Each row is a point. Each copy is the shape, with its points in the same order, turned, moved and blurred by noise. Say if it was mirrored as well.
(in the rows, 128 means zero)

Shape:
[[150  58  95]
 [146 122 164]
 [129 125 123]
 [119 115 189]
 [111 107 111]
 [171 150 131]
 [106 157  94]
 [173 162 169]]
Copy 1:
[[137 143 217]
 [149 150 124]
 [120 122 142]
 [176 132 106]
 [130 103 168]
 [ 95 163 130]
 [ 93  91 139]
 [119 179  94]]
Copy 1 is: mirrored
Copy 2 (8 x 3):
[[ 88  37 106]
 [ 94 124 146]
 [116 105 119]
 [ 62 150 129]
 [109 100  92]
 [134 107 161]
 [160 121  98]
 [121 137 183]]
Copy 2 is: only turned
Copy 3:
[[188 114 158]
 [ 89  90 132]
 [130 129 120]
 [ 87  69 107]
 [144 124 116]
 [ 93 136 160]
 [112 172  97]
 [ 50 114 159]]
Copy 3 is: only turned

Shape:
[[111 192 109 161]
 [145 150 118 108]
 [139  57 110 151]
 [107 174  97 155]
 [178 121 102  88]
 [123 133 158 156]
 [ 84 164 102 113]
 [160 142 126 118]
 [170  72 129 118]
 [176 129 140  95]]
Copy 1:
[[126  85 104 195]
 [115 146  99 142]
 [192 136  84  81]
 [129  80  92 167]
 [112 183  67 119]
 [164 126 142 145]
 [ 94  86 107 136]
 [131 158 100 146]
 [165 180  94  91]
 [128 188 108 133]]
Copy 1 is: only turned
Copy 2:
[[148 194 163  81]
 [153 133 149 128]
 [ 73 147 104 178]
 [145 190 142  88]
 [168 119 131 174]
 [ 92 146 171 116]
 [144 144 117  72]
 [145 138 155 148]
 [104 121 126 193]
 [146 112 162 165]]
Copy 2 is: only turned
Copy 3, 10 rows:
[[ 89 115 177 162]
 [106 147 121 125]
 [148  62  87  93]
 [ 85 106 169 142]
 [102 148  72 109]
 [156 111 146 145]
 [ 91 131 178 101]
 [117 140 108 137]
 [152 109  64 104]
 [134 160  86 128]]
Copy 3 is: only turned

Shape:
[[142 157 138 136]
 [146 156 133 174]
 [130 148 113 165]
 [159 128 141 158]
 [154 130 144  57]
 [142  86  61  78]
 [168 143  79 155]]
Copy 1:
[[132 144 123 131]
 [100 152 111 130]
 [ 94 142 129 130]
 [106 138  97 117]
 [198  98 130 105]
 [141  34 150 133]
 [101  99 114 173]]
Copy 1 is: mirrored
Copy 2, 7 rows:
[[164 103 117 100]
 [173  74 126 115]
 [178 103 138 120]
 [136  78 117 124]
 [106 154 104  77]
 [ 94 177 183 129]
 [152  97 183 103]]
Copy 2 is: mirrored
Copy 3, 7 rows:
[[139 156 124 137]
 [143 152 110 166]
 [119 148 125 166]
 [157 127 127 158]
 [141 135 176  71]
 [100 111 223 132]
 [135 157 168 183]]
Copy 3 is: mirrored
Copy 4:
[[ 97 144  85 139]
 [ 91 155  98 172]
 [101 138 124 162]
 [ 89 161 111 133]
 [123 107  85  60]
 [107  71 168  83]
 [ 54 116 127 139]]
Copy 4 is: mirrored

Shape, 9 rows:
[[107 141 112 116 124  88]
 [113 155 116 187 120 117]
 [152 163 173  91 182 121]
 [119 114 143 165 122 108]
 [131 110  86 144 138 129]
 [ 49 131 108 152  64 131]
 [135 154 130 152  78 103]
 [156 138 195  74 152 186]
 [110 102 146 104 131 132]]
Copy 1 (9 x 6):
[[178 134 142 102 145 107]
 [203 139 112 151 159 149]
 [124 123 211 152 153 115]
 [171 121 119 115 190 145]
 [160 102  94 122 134 121]
 [191 205  75 107 160 117]
 [191 152 131 109 142 172]
 [ 59 153 178 158 159 133]
 [119 147 136 107 173 119]]
Copy 1 is: mirrored
Copy 2, 9 rows:
[[ 97 102 136 104  96 128]
 [ 80 115 162 169 123 146]
 [115 147 133  97 147  52]
 [110 104 151 139 152 147]
 [140 117 128 159 100 140]
 [ 54 116 103 137 110 209]
 [ 68  71 127 148 132 129]
 [126 159  67 106 185  61]
 [129 125 104 103 142 136]]
Copy 2 is: mirrored
Copy 3:
[[112 148 128 153 137 138]
 [174 183 135 155 111 137]
 [104 138 215 112 168 151]
 [168 138 126 142 150 124]
 [141 116 152 165  97 122]
 [151 160  61 113  93 113]
 [138 182 129 147 142  90]
 [116 104 214  51 151 114]
 [128 103 134 110 141 126]]
Copy 3 is: mirrored

Shape:
[[120 128 124 165 100 135]
 [190 107 158 163  97 148]
 [118 177 135 108 119 143]
 [198 155 185 109 127 132]
 [130  94 124 173 129 103]
 [194 106 115 139  61 139]
 [102  84 144  91 136 137]
 [108 164 142  84 115 139]
 [128 158 141 173 149  92]
 [170 164 121  81 121 121]
 [189 165 133  95 148 177]]
Copy 1 (11 x 6):
[[ 96 107 112 147 153 103]
 [102 125  77 179 173 168]
 [150  85  90 122 117 116]
 [159 132  45 165 132 165]
 [ 93 165 122 146 154 110]
 [ 78 104  94 154 150 200]
 [126 135 139 185  86 107]
 [143  94  91 133  87 107]
 [136 155  86 109 167  94]
 [157 115  83 114 104 169]
 [191  99  97 150 136 178]]
Copy 1 is: mirrored
Copy 2:
[[128 123 124 136  86 153]
 [156 153 143  89  66 112]
 [116 118 157 185 104 108]
 [166 162 197 135  87  79]
 [159 134 125 114 112 181]
 [174 164  94 122  57 103]
 [108 179 131 141 163 135]
 [110 141 153 195 119 107]
 [164 101 174 146 103 175]
 [174 142 147 183 116  82]
 [149 119 162 140 119  43]]
Copy 2 is: mirrored
Copy 3, 11 rows:
[[107 139 113 149 132 112]
 [119 117 148 155 178 153]
 [117 129 106 113  75 154]
 [132 126 150 122 131 211]
 [128 168 137 131 156  96]
 [101 123 167 187 141 138]
 [114 123 164  72 112 103]
 [104 122 127  98  69 153]
 [138 193  93 113 135 145]
 [138 133 163 125  69 179]
 [166  93 135 132  89 186]]
Copy 3 is: only turned
Copy 4:
[[140 124 115 143  95 156]
 [170  89  62 160 142 170]
 [120 142 114 108 130  99]
 [157 114  71 146 198 114]
 [142 125 150 178 113 169]
 [180 116  78 113 145 196]
 [147  69 171 117 128 128]
 [138 136 132  88 139  86]
 [113 164 127 186 127 131]
 [134 147 105  93 178 124]
 [100  95  71  97 188 126]]
Copy 4 is: mirrored

Shape, 13 rows:
[[104 145 151 124 143 129 115 137]
 [111 130 124 113 136 142 142 168]
 [114 128 147 118 138 128 156 163]
 [100  57 113 109 147 124 165 160]
 [138 139 154 134 137  83 123 162]
 [112 164 114 127 140 102 100 133]
 [116 160 145 107 152 135 164 167]
 [106 143 116 147 145 132 166 153]
 [ 98 155 136 137   7 142 154 105]
 [132 161 119 132 130 139 101 155]
 [110 147 116 125  87 140 163 159]
 [146  87 135 114 151 139 158 124]
 [127 164 125 105  80  97 115 108]]
Copy 1 (13 x 8):
[[117 113 114 110 159 153 141 132]
 [110 148  83 117 144 133 133 134]
 [ 93 147 103  96 157 132 135 144]
 [146 190 102  61 144  97 136 135]
 [ 86  99 120  83 123 137 132 134]
 [126  77 108 115 138 131 138 141]
 [ 83 145  92 105 165 148 130 166]
 [104 146  95 117 152 117 166 158]
 [ 75 129 133 187 173  90 130  43]
 [111 104  82 138 119 148 137 128]
 [ 86 144  87 139 156  99 133 114]
 [137 179 143 104 127 127 125 152]
 [111  81 134 146 150 106 102 106]]
Copy 1 is: only turned
Copy 2:
[[119 144 139 140 112 152 116 116]
 [118 146 105 116 128 138  91 116]
 [130 150  94 133 114 141  91 122]
 [132 157  51  79 137 156 124 135]
 [126 157 101 181 120 128 125 119]
 [119 149 156 152 152 130 124 113]
 [143 146 106 138 115 143  64 106]
 [148 168 119 111 124 113  94 114]
 [ 96 138 174 117 112 103  84 240]
 [ 96 130 146 144 133 112 110 103]
 [112 150 124 113 130 110  70 158]
 [152 109  78 106 118 139 134 133]
 [110 130 159 167 156 134 110 180]]
Copy 2 is: only turned
Copy 3:
[[153 121 111 141 152 133 115 137]
 [118 124  93 141 118 134 105 153]
 [135 131 111 150 118 129 114 167]
 [ 88 118  88 187 103 145 157 174]
 [141 162 129 138 170 116 119 171]
 [132 134 115 110 177 155 117 132]
 [147 125 120 139 109 139  89 174]
 [134 150 117 138 105 154 112 143]
 [167 122  93  58  88  76 181 108]
 [122 135 114 120 155 126  92 117]
 [126 139  97 100  92 115 122 136]
 [108 106 146 179 116 122 135 147]
 [135 117 131  72 160 109 149 143]]
Copy 3 is: mirrored
Copy 4, 13 rows:
[[139 159 143 112 134 118 112 134]
 [108 131 141 111 125 147  92 132]
 [107 132 134 114 142 122  82 130]
 [ 68  96 104 131 112 112 103 166]
 [153 112 156 122 133  95  94 112]
 [167 139 136 112 118 135 131 115]
 [117 138 135  86 157 139  77 122]
 [131 130 107 127 141 151  78 131]
 [ 86 204 129 196 128 140 113  41]
 [150 142 167 124 124 157 113 123]
 [ 97 146 129 140 124 158  83  91]
 [ 89 105 132 138 168 118 124 156]
 [135 151 142 136 129 123 150  60]]
Copy 4 is: mirrored

Shape (12 x 8):
[[127 128  97 144 139 116 169 146]
 [ 98 134  94 106 155 174 139 156]
 [147 184 139 158 117 172 122 171]
 [119 161  92 157 137 127 118 166]
 [ 95 109 118 131 160 155 134 167]
 [146  99 154 130  61 100 147  93]
 [ 95 112 152 136 170 119 162 172]
 [ 90 161 131 145 115 139 101 146]
 [139  85 154  99  90  59 111 108]
 [129 101 162 103 128  63 144  41]
 [151 143 115 195 127 177  83 154]
 [ 99  92 151 145  77  79 141  76]]
Copy 1:
[[101 130 126 135 155  71 127 103]
 [137 120 128 127 164  58  89 161]
 [106  42 148 128 137 119 106 155]
 [119  95 138 177 142  93 106 128]
 [167 113 127 121 161  74 107 128]
 [ 84 142  71 107 161 172 137 111]
 [159 119 151 105 166  86 109  85]
 [133  98 140 155 171 138 102 148]
 [122 181  85 120 137 181 106  90]
 [109 217 127  86 145 176 150 116]
 [139  54 112 157 112 112 145 163]
 [116 167  94 124 187 178 157 105]]
Copy 1 is: only turned
Copy 2 (12 x 8):
[[115 142 114  77  93 135 152 116]
 [121 186 138  83  84  73 141 150]
 [ 86 138 121 167  93  78 175 131]
 [114 145 120  98 110  81 176 104]
 [118 147 124  78 114  90 144 171]
 [143  90 179 115  96 177 114 116]
 [ 91 145 120  64 151 128 152 176]
 [103 137 160 120 123  70 142 112]
 [179 119 185 101 148 184 125 113]
 [133 136 158  86 145 210  59 108]
 [122 115 101 156 103  64 151 127]
 [135  75 179  76 132 163  87  98]]
Copy 2 is: only turned
Copy 3, 12 rows:
[[129 126 100  99 102 113 137 114]
 [ 89 138  84 168 114 117 135 129]
 [ 80 150 138 117 125  96 108 193]
 [116 133 112 117  96 130 100 165]
 [ 85 101  85 146 115 128 150 141]
 [136 142 186  88 151 140 191 106]
 [ 91  91  77 102 147 132 154 132]
 [104 153 120 125 136 154 129 165]
 [126 105 178 102 163 185 162  82]
 [178 138 139 101 202 161 176  67]
 [130 116 152 160 111 113 114 214]
 [155 144 153  95 147 181 203 112]]
Copy 3 is: mirrored
